Each point is reached from the start by the listed moves, each made once or not at all, plus a little noise. Say if it took an odd or an even number of moves. Then give how often each move was made.
(in the rows, 128 means zero)

Moves:
(1): [160 121 194]
(2): [165 168 110]
(3): [ 79 170 164]
Start: [135 104 150]
Points:
[134 105 151] -> even (0, 0, 0)
[168  98 216] -> odd (1, 0, 0)
[171 146 132] -> odd (0, 1, 0)

Moves:
(1): [136 132  73 116 111 106 110 108 137]
(2): [130 141  93 156 170 172 147 186 146]
(3): [146 133 138 134 112 124 105 108 172]
(4): [108 136 133 185 112 112 134 133  96]
(5): [146 148 140 118 143 146 104  99 131]
(6): [172 111 124 134 148 169 146 112 117]
(7): [150 156 124 127 134 101 167 122 132]
(8): [155  92 169 123 123  99 105 142 115]
Start: [150 129 117 128 122 154  98 170 126]
Points:
[239 154  46 146 167 232  67 142 190] -> odd (1, 1, 1, 0, 1, 1, 0, 0)
[184 118  84 201 108 132  59 203 145] -> odd (1, 1, 1, 1, 0, 0, 0, 1)
[193 126 128 199 109 178 104 142 127] -> odd (0, 0, 1, 1, 0, 1, 0, 0)
[227 122 120 214 164 164 155 227  85] -> odd (0, 1, 0, 1, 0, 1, 1, 1)
[246 165 132 133 146 181 110 104 169] -> even (0, 0, 1, 0, 1, 1, 1, 0)

Moves:
(1): [153 108  95 113 126 110 114 128 142 134 108 138 151 134 138 115  91]
(2): [130 170 147 114 121  96 114 117 117  77 132 130 110 135 136 100 132]
(3): [146 118 165 131 134 109  97 139 169 130 133 152 147 105 115 132 147]
(4): [ 93 108 131 121 145 112 143 140 150 105 117 115 119 118 114 136 139]
(5): [112 136 125 145 151 129 113 112 145 111 135 125 102 120 149 150 132]
(6): [127 144 155 135 159 164 113 167 164 130 133 155 130 135  81 127 148]
(7): [123 140 129 134 131 151 146 113 137 129 107 124 129 116 156 112 123]
(8): [150 133 139 145 144 102 133 126 118 106 136  96  91 129 155 142 121]
(9): [137 153 138 144 137 129 107 140 150 137 135 119 118 101 109 132 134]
(10): [155 143 109 151 111 118 133 135 104 131 132 140 114 115 127  97 144]
(11): [116 104 129 136 119 147 123 143 119  90 131  96 123 112 127 155 142]
(12): [137 142 121  91 133 120 146 129 108 111 126 145 136 126 137 117 125]
(13): [122 142 143 137 127 114 117 149 121 126 143 149 140  92 144 100 124]
(14): [165 150 135 109 106 125 130 113 139 126 162 149  99 143 122  99 109]
Start: [138 131 114 114 159 144  98 122  88 151 134 124 143 109 107 171 117]
Points:
[135 179 154  78 181 160  82 167  84  48 143 138 130 105  76 159 152] -> even (0, 1, 0, 0, 0, 1, 0, 0, 0, 0, 1, 1, 0, 0)
[142 159 164 103 191 142  78 128 182  67 159 124  91  27 113 180 144] -> even (0, 0, 1, 1, 1, 0, 1, 0, 1, 0, 1, 1, 0, 1)
[161 190 139  98 218 103  65 151 173  58 106 196 128  61 109 105 146] -> odd (1, 1, 1, 1, 1, 1, 1, 0, 0, 1, 0, 1, 0, 0)
[194 249 173 145 190 117  92 149 146  69 163 130  31  77  84  91 144] -> even (0, 1, 0, 1, 0, 1, 1, 1, 1, 1, 0, 0, 0, 1)

Moves:
(1): [136 123 123 116 119 138 120 131 112 120 124 125 126 106 114 127 143 140
 123 117 125 118 126 129 134]
(2): [130 126 120 132 135 136 137 164 129 118 138 130 145 134 123 110 144 130
 136 143 132 136 146 121 134]
(3): [122 151 129 126 131 128 140 130 122 123 104 157 116 135 127 127 118 128
 151 126 119 120 129 132 108]
(4): [136 134 129 119 122 115 127 121 144 121 119 122 126 133 121 125 121 132
 141 144 134 136 129 137 137]
(5): [138 119 119 138 133 125 139 124 123 125 122 126 132 123 127 126 122 137
 129 116 131 135 121 126 125]
(6): [116 116 117 137 139 145 144 122 138 128 118 116 106 126 114 138 135 115
 113 133 126 124 117 111 102]
(7): [125 128 120 134 130 143 129 112 126 126 133 136 125 117 135 136 135 135
 128 125 125 132 134 142 138]
(8): [135 123 125 132 132 111 126 129 132 106 129 128 103 122 127 133 134 124
 130 128 120 108 121 113 129]
(9): [131 133 142 115 136 129 123 133 143 133 142 140 119 135 120 141 128 130
 144 127 127 128 130 135 130]
(10): [127 129 140 119 123 141 139 126 137 123 113 131 127 118 130 141 118 142
 115 127 147 122 144 129 120]
(11): [146 140 115 137 122 118 121 127 129 121 133 136 133 126 128 121 118 134
 126 110 153 140 143 137 120]
(12): [145 148 118 125 138 140 123 135 123 119 123 120 141 127 128 133 131 126
 132 123 137 124 127 111 137]
(13): [115 117 133 118 137 129 133 117 123 114 134 130 122 123 138 125 126 125
 128 131 148 133 112 140 127]
(14): [133 115 119 111 125 140 137 118 128 112 136 127 149 146 115 139 105 132
 117 128 118 131 123 138 134]
(15): [138 130 140 127 134 135 123 134 110 114 118 126 128 124 134 148 150 121
 130 135 131 138 132 144 113]
(16): [136 142 133 138 124 133 128 104 133 127 145  97 109 114 109 126 113 130
 125 142 113 109 138 101 133]
(17): [124 113 125 134  97 108 122 132 125 132 144 140 134 117 120 130 139 133
 142 131 144 140 135 146 112]
(18): [127 125 119 136 131 138 117 129 122 130 129 128 112 139 125 144 131 153
 134 123 129 140 124 116 126]
(19): [118 131 121 128 141 131 121 119 127 139 118 119 121 130 131 132 133 132
 132 122 119 119 148 137 129]
(20): [127 118 134 111 141 129 118 144 143 135 126 138 124 102 129 128 120 139
 138 122 118 131 128 120 107]
(21): [140 124 124 113 114 122 132 107 119 128 143 141 129 141 153 132 140 121
 119 126 136 128 130 130 123]
(22): [137 116 149 133 126 139 116 123 126 115 113 122 131 139 116 126 122 120
 138 108 108 119 133 118 120]
(23): [124 128 128 116 153 119 128 112 133 119 129 127 137 136 128 128 130 136
 122 139 140 138 144 119 125]
(24): [ 96 121 130 103 128 125 126 132 118 136 106 119 111 126 127 134 121 119
 124 117 140 142 139 122 131]
Start: [145 116 122 149 131 125 137 147 124 123 141 122 126 125 131 134 139 135
 145 131 141 122 115 128 131]
Points:
[121 109 129  75 137  90 141 131 130  90 107 164  60 112 153 142 126 123
 183 127 157 122 107 127  98] -> odd (0, 0, 1, 1, 0, 0, 0, 1, 0, 0, 0, 0, 1, 0, 0, 0, 0, 0, 0, 1, 1, 0, 0, 1)
[135  69 116 124 144 120 143  96 148  86 171 117  48  82 122 178 143 176
 133 153 181 117 127  72  57] -> even (0, 0, 0, 0, 0, 1, 0, 1, 0, 1, 0, 0, 1, 0, 0, 1, 1, 1, 0, 1, 1, 0, 1, 0)
[137 118  79 119 126 128 149 100 112  69 153 143  84 130 116 175 125 191
 156 129 183 137 221 119 104] -> even (0, 1, 1, 0, 0, 0, 1, 1, 0, 1, 1, 0, 0, 1, 0, 1, 1, 1, 1, 0, 1, 0, 1, 1)
[199  60 125 113 152 151 137 114 151   7 155 117  99  61  52 178 141 184
 171 136 178 137 165 129  68] -> even (1, 1, 0, 1, 1, 1, 1, 1, 1, 1, 1, 0, 1, 1, 1, 1, 1, 0, 0, 1, 0, 1, 1, 0)
[191 118 125 137 137 149 112 113  92  50  92  61  81  73  92 170 152 137
 167 105 124 104 136  89 148] -> even (1, 0, 0, 1, 1, 0, 1, 1, 0, 0, 0, 1, 0, 0, 1, 1, 0, 0, 0, 0, 0, 1, 0, 1)

Moves:
(1): [138 122 119 131 134 123 138 108 110 136 123 148 118 140 134 112 107 121
 134 137 130 116 150 125]
(2): [133 142 132 125 107 118 138 119 125 133 123 120 133 144 130 118 138 135
 116 121 116 107 107 129]
(3): [116 132 129 125 114 133 144 132 110 129 119 156 131 116 127 116 130 144
 113 139 138 119 122 145]
(4): [124 131 135 129 129 121 132 127 120 132 123 143 134 131 139 135 134 128
 140 140 126 145 129 118]
(5): [132 134 131 131 129 115 130 121 136 130 116 125 132 120 116 114 131 121
 128 112 131 134 130 129]
(6): [125 128 129 119 139 112 143 123 118 139 143 119 112 128 127 108 124 121
 124 125 126 126 134 130]
(7): [101 135 121 113 124 139 150 146 141 123 110 157 132 126 126 130 122 114
 147 126 126 111 126 126]
(8): [114 120 134 125 128 133 122 130 118 120 122 108 118 126 104 138 136 125
 111 118 130 115 135 127]
(9): [113 144 124 138 121 135 131 127 136 124 119 151 112 133 137 130 121 138
 134 133 127 131 120 142]
(10): [131 116 125 146 129 124 114 144 119 117 132 126 128 119 113 132 145 131
 148 132 136 125 119 119]
(11): [140 111  83 123 127 128 127 153 106 137 124 152 133 148 125 117 129 113
 124 137 141 147 146 104]
(12): [120 140 113 139 128 115 133 121 121 127 143 131 131 127 140 125 122 121
 127 133 138 125 135 134]
(13): [138 133 120 113 121 139 136 132 112 145 133 133 131 111 134 126 126 129
 135 146 122 134 148 139]
(14): [125 127 113 117 134 128 121 133 125 132 127 142 132 118 136 128 117 129
 121 123 115 114 136 132]
(15): [144 119 130 122 129 128 113  99 136 105 138 120 119 132 132 128 108 119
 128 143 110 136 123 112]
(16): [146 135 139 133 130 122 125 148 140 139 122 119 129 133 125 135 138 118
 120 124 132 128 123 131]
(17): [136 118 121 124 135 133 133 117 115 135 132 120 123 122 123 135 119 123
 127 117 132 133 125 122]
(18): [143 137 108 131 144 131 151 124 133 126 111 123 125 125 135 129 126 129
 122 140 141 129 127 122]
(19): [128 131 130 116 112 106 127 121 132 128 133 148 119 120 136 128 118 135
 140 136 131 130 138 108]
(20): [120 137 118 146 115  99 140 127 120 132 133 132 137 120 132 108 101 150
 115 153 117 132 132 149]
(21): [129 131 131 130 126 146 123 134 120 126 121 135 120 129 125 123 122 137
 114 128 117 125 130 108]
(22): [151 121 124 129 127 135 135 133 128 117 122 159 135 127 135 134 121 127
 139 111 123 136 158 116]
(23): [123 109 126 139 127 143 119 124 122 130 129 111 119 123 143 120 137 119
 127 128 130 136 120 121]
(24): [129 147 132 123 128 122 114 139 127 124 127 100 131 142 136 118 123 117
 143 122 131 132 106 129]
Start: [137 142 110 133 142 111 135 120 118 126 135 119 123 121 138 120 123 130
 151 134 134 126 131 135]
Points:
[128 143  38 127 126 140 125 169  20 135 101 189  95 119 130  81  99 133
 144 169 140 104 166 124] -> even (1, 0, 1, 0, 0, 0, 0, 1, 1, 1, 1, 0, 1, 1, 0, 0, 0, 0, 0, 0, 1, 0, 0, 1)
[218 127  96 133 153  88 142  92  80 125 125 145  94 125 124  79  86 103
 137  99  95  97 156  79] -> odd (1, 1, 0, 0, 1, 1, 0, 0, 0, 1, 0, 0, 0, 1, 1, 1, 1, 0, 0, 0, 1, 1, 0, 0)
[187 141  17 112 123  81 150  87  77 126 135 249 102 116 183  83  43 102
 179 163 122 149 236  97] -> even (1, 0, 0, 0, 1, 0, 0, 0, 1, 0, 1, 1, 1, 1, 1, 0, 0, 0, 1, 0, 0, 1, 0, 0)
[136 165  69 108 163  85 163  87  78 139 118 127  60 121 154  95  61 115
 155 134 146 102 152 122] -> odd (1, 0, 0, 0, 0, 1, 0, 1, 1, 0, 0, 0, 0, 1, 0, 0, 1, 1, 1, 0, 0, 0, 0, 1)
[126 165  54 148 149  81 196 122  76 157  91 158 122  85 163  87  87 100
 141 180 136 111 186 150] -> even (1, 0, 0, 1, 1, 0, 1, 1, 0, 0, 0, 1, 1, 1, 0, 1, 0, 1, 0, 1, 0, 0, 1, 0)
[174 153  96 146 127 120 141 150  89 146 115 151  97  98 152  80 133 127
 148 108 100 115 143 123] -> odd (0, 1, 0, 0, 1, 1, 0, 0, 1, 1, 0, 0, 1, 1, 0, 1, 0, 0, 0, 0, 1, 1, 1, 0)
[163 158  21 115 143  59 204 144  37 164 103 190 105 110 146  42  57 106
 198 192 147 153 179  67] -> even (1, 0, 0, 1, 1, 1, 1, 0, 0, 1, 1, 0, 1, 0, 0, 0, 1, 1, 1, 1, 1, 0, 0, 1)
[125 165  72 119 110  75 147 132  85  99 114 177 121 128 150 103  92 104
 197 114 131  57 163 103] -> even (1, 1, 0, 0, 0, 0, 1, 1, 0, 1, 0, 1, 0, 1, 0, 0, 0, 0, 1, 0, 0, 1, 0, 1)
[111 150  63 144 133 115 148 139  80 114 107 132 126  93 146  83  68 103
 140  99 118 111 153 123] -> odd (0, 0, 0, 0, 1, 0, 1, 1, 0, 0, 0, 1, 0, 1, 0, 0, 1, 0, 0, 1, 1, 1, 1, 1)
[144 163  34 142 137  77 159 141  45 138 121 149  78 130 117  50  47  81
 161 171 136 128 167 114] -> even (1, 0, 0, 0, 1, 1, 1, 1, 1, 1, 1, 1, 1, 0, 1, 1, 1, 0, 0, 1, 1, 0, 0, 1)
[143 111  42 145 153  89 150 124  70 132 116 120  62 105 113  92 130 104
 156 131 181 153 144  82] -> even (0, 0, 0, 0, 1, 1, 0, 1, 1, 1, 1, 0, 0, 0, 0, 0, 1, 1, 1, 0, 0, 0, 1, 0)

Moves:
(1): [135 130 121 124 124 139 140 113 125 117 137 119 123 121 137 141 126 126
 122 130 119 131 119 135 120]
(2): [121 133 107 122 136 125 126 130 131 142 127 125 129 126 138 133 124 124
 132 119 125 135 146 124 133]
(3): [127 130 133 126 122 120 129 124 129 123 127 134 124 136 129 136 124 128
 128 138 139 130 119 134 128]
(4): [123 121 125 124 126 116 141 125 129 125 118 131 123 129 116 131 131 134
 129 127 121 124 130 127 128]
(5): [140 146 122 115 132 128 122 131 115 131 112 138 123 127 121 135 129 134
 138 136 128 113 131 125 128]
(6): [142 133 125 122 139 121 117 116 127 114 135 108 114 127 124 134 130 138
 136 120 116 120 132 134 134]
(7): [122 134 130 131 143 135 128 135 130 131 123 133 125 124 141 125 129 130
 128 128 126 124 121 137 124]
(8): [119 138 116 135 119 132 127 133 131 148 129 130 119 134 129 136 128 126
 110 109 130 120 118 142 141]
(9): [150 139 137 123 135 132 124 126 125 123 119 144 130 133 109 120 120 136
 136 132 154 125 137 142 113]
(10): [130 130 110 136 133 129 140  98 124 147 129 119 117 135 130 129 131 129
 131 119 120 150 129 121 122]
(11): [128 146 131 122 121 130 116 137 132 131 123 129 123 133 115 127 124 141
 134 135 133 143 120 138 136]
(12): [130 135 126 134 127 129 114 140 130 139 121 119 131 141 114 140 136 127
 141 131 128 120 128 146 125]
(13): [131 126 127 131 125 115 134 121 129 131 135 116 136 138 128 138 125 129
 121 124 121 131 121 135 122]
(14): [117 125 135 133 109 127 114 124 127 126 117 130 120 118 134 122 127 156
 138 143 145 133 134 123 116]
(15): [137 156 152 123 116 129 118 140 143 126 140 143 136 129 113 126 146 136
 123 131 143 146 108 135 132]
(16): [114 126 145 137 135 135 124 125 130 121 125 127 137 119 128 138 126 132
 125 123 124 124 136 127 133]
(17): [125 128 120 109 122 141 154 133 123 137 137 102 130 139 120 126 126 128
 152 107 114 129 138 108 129]
(18): [129 132 145 136 126 119 121 138 125 127 136 141 119 116 131 138 121 127
 114 118 135 126 127 140 132]
(19): [112 137 127 132 138 137 120 136 147 133 136 141 126 119 139 125 109 109
 111 123 123 115 136 134 111]
(20): [124 136 139 131 116 125 127 126 128 133 115 119 128 116 125 136 124 121
 130 133 138 122 139 134 132]
(21): [139 135 134 122 118 131 118 141 145 162 127 141 132 119 121 120 135 137
 148 118 123 117 143 122 138]
(22): [124 123 128 129 126 117 122 126 138 131 120 117 128 114 118 139 122 135
 131 131 126 122 124 130 126]
(23): [127 144 118 141 124 129 142 132 136 139 124 132 124 124 122 129 126 136
 132 139 136 124 129 127 129]
(24): [115 112 148 117 128 112 160 121 137 142 143 135 146 137 101 136 136 126
 114 137 127 122 125 126 132]
Start: [138 135 138 113 124 139 139 112 140 105 151 130 128 112 133 127 125 123
 144 137 117 110 139 117 117]
Points:
[109 216 180 108  85 121 182  97 187 163 156 134 127 120  58 196 102 165
 155 140 161 136 157 171  87] -> even (1, 1, 1, 1, 0, 0, 0, 0, 1, 1, 1, 1, 1, 1, 1, 1, 1, 1, 1, 1, 0, 0, 1, 1)
[101 198 144 140  80 156  98 135 202 166 127 141 108  84 110 174 102 170
 157 147 137  84 137 169 112] -> odd (1, 0, 1, 0, 0, 0, 0, 1, 0, 0, 1, 1, 0, 1, 0, 1, 0, 0, 1, 0, 1, 1, 1, 0)
[109 192 152 111 121 147 157 110 186 150 154  95 122 115  70 185  96 180
 155 126 121  75 138 182  90] -> odd (1, 0, 0, 0, 0, 1, 1, 1, 1, 0, 1, 1, 1, 1, 0, 1, 1, 0, 1, 0, 0, 1, 1, 1)
[141 249 176  99 109 139 103 155 202 168 127 110 128  98  69 180 118 166
 202 132 116  72 143 164 126] -> odd (0, 0, 1, 0, 1, 1, 1, 0, 0, 0, 1, 1, 1, 0, 1, 1, 1, 0, 1, 1, 1, 1, 1, 0)
[144 194 186 106 131 104 139 109 207 175 171 183 103 100  69 159 124 151
 120 101 136  87 123 179 115] -> odd (0, 0, 1, 1, 0, 1, 1, 1, 1, 1, 0, 0, 0, 0, 1, 0, 0, 1, 1, 0, 1, 1, 0, 1)
[118 207 184 109  68 107 150 128 218 183 145 194 116  66  75 177 104 161
 124 144 185  85 154 173 109] -> odd (1, 1, 1, 1, 0, 0, 0, 1, 1, 0, 0, 0, 0, 1, 1, 0, 0, 1, 1, 1, 1, 1, 1, 1)
[ 97 228 170 107 102 121 123 124 175 181 142 184  99 100 116 170 113 145
 111 140 167 126 131 165 119] -> odd (0, 1, 1, 0, 1, 0, 1, 1, 0, 1, 1, 0, 0, 1, 1, 0, 0, 1, 1, 1, 0, 0, 0, 1)
